Every row gives one point. To make a cloud, some directions were put in groups of two or more. Within a group, all points are equally far from the middle, so they leave a hole (a ring in 2 directions, a hollow ball in 3). The other directions are filled evenly. Then the cloud was stretched, turned, moved and blurred a little. How many holes are there, and how many directions does each take, smallest first?

Cloud, 21 rows:
0.024 0.025 0.046
-0.045 -0.054 -0.002
-0.044 -0.013 -0.012
-0.007 0.042 -0.036
-0.014 0.041 -0.030
0.041 0.002 -0.036
-0.002 0.029 -0.021
0.080 0.015 -0.008
0.057 0.014 -0.029
0.024 -0.056 -0.035
0.036 0.081 -0.043
-0.006 -0.045 -0.044
-0.050 -0.050 -0.002
-0.023 -0.068 0.000
-0.056 0.047 0.016
0.041 -0.041 -0.009
-0.044 0.020 -0.026
0.020 0.006 0.071
0.006 -0.009 -0.018
0.012 -0.023 -0.073
0.063 0.041 0.014
Holes: 0

Cloud (47 x 6):
-0.030 -0.040 0.040 -0.035 -0.019 0.060
-0.040 0.008 -0.059 -0.064 0.025 0.040
0.033 0.014 0.012 -0.073 0.040 0.034
-0.056 -0.037 0.022 -0.097 0.032 0.042
-0.001 -0.031 0.052 -0.085 0.054 -0.008
-0.022 0.010 0.040 -0.055 0.097 -0.015
0.028 0.024 -0.067 0.011 -0.048 0.022
-0.007 -0.038 0.023 -0.075 -0.059 -0.018
0.048 -0.007 0.013 -0.052 0.041 0.029
0.008 -0.027 -0.044 -0.003 0.014 -0.059
0.055 0.016 -0.003 0.043 -0.041 0.032
-0.030 -0.012 -0.021 0.028 -0.012 0.045
0.036 0.015 -0.060 0.054 -0.054 0.005
0.019 -0.014 -0.043 -0.038 0.038 0.043
0.006 -0.043 -0.048 -0.060 -0.008 -0.031
0.012 0.057 -0.034 -0.065 -0.024 -0.024
-0.021 -0.064 -0.036 -0.046 -0.028 0.037
0.001 0.009 -0.065 -0.068 -0.026 -0.020
0.002 0.038 0.033 -0.014 -0.008 -0.012
-0.004 0.036 0.035 -0.004 0.012 -0.023
0.030 -0.030 0.033 -0.041 0.057 0.029
0.005 -0.001 0.048 0.024 0.029 0.013
0.008 0.047 0.022 0.003 0.009 0.027
0.003 0.054 -0.069 0.018 -0.030 -0.033
-0.026 0.015 -0.018 -0.038 0.011 0.063
-0.077 -0.028 -0.001 -0.029 -0.020 0.009
0.020 -0.007 -0.064 0.061 0.019 -0.006
0.076 -0.040 0.010 0.005 0.022 0.021
-0.046 -0.008 -0.041 -0.005 0.040 -0.057
0.045 0.011 -0.035 -0.015 0.062 0.022
0.031 -0.011 -0.058 0.074 -0.003 -0.003
-0.027 -0.037 -0.049 -0.058 0.032 0.026
-0.020 -0.007 0.060 -0.004 -0.001 0.014
-0.022 -0.019 0.002 0.045 0.012 0.040
-0.007 0.016 -0.055 0.032 -0.029 -0.044
0.017 -0.023 -0.060 -0.051 0.003 -0.034
0.031 0.025 -0.020 -0.004 -0.022 0.055
0.043 0.048 -0.053 0.013 0.043 -0.048
-0.028 0.036 0.032 0.003 0.045 0.019
-0.062 -0.023 0.028 -0.063 0.085 -0.030
-0.004 0.004 -0.003 -0.035 0.096 0.030
0.011 0.003 0.023 -0.001 -0.047 -0.033
0.009 -0.049 -0.059 0.013 0.019 -0.018
0.059 -0.006 -0.027 0.003 -0.057 0.048
0.031 -0.045 -0.020 -0.033 -0.003 0.060
0.045 0.025 -0.058 -0.031 -0.045 0.006
-0.054 0.003 -0.061 -0.060 -0.017 0.001
Holes: 2 (2, 3)
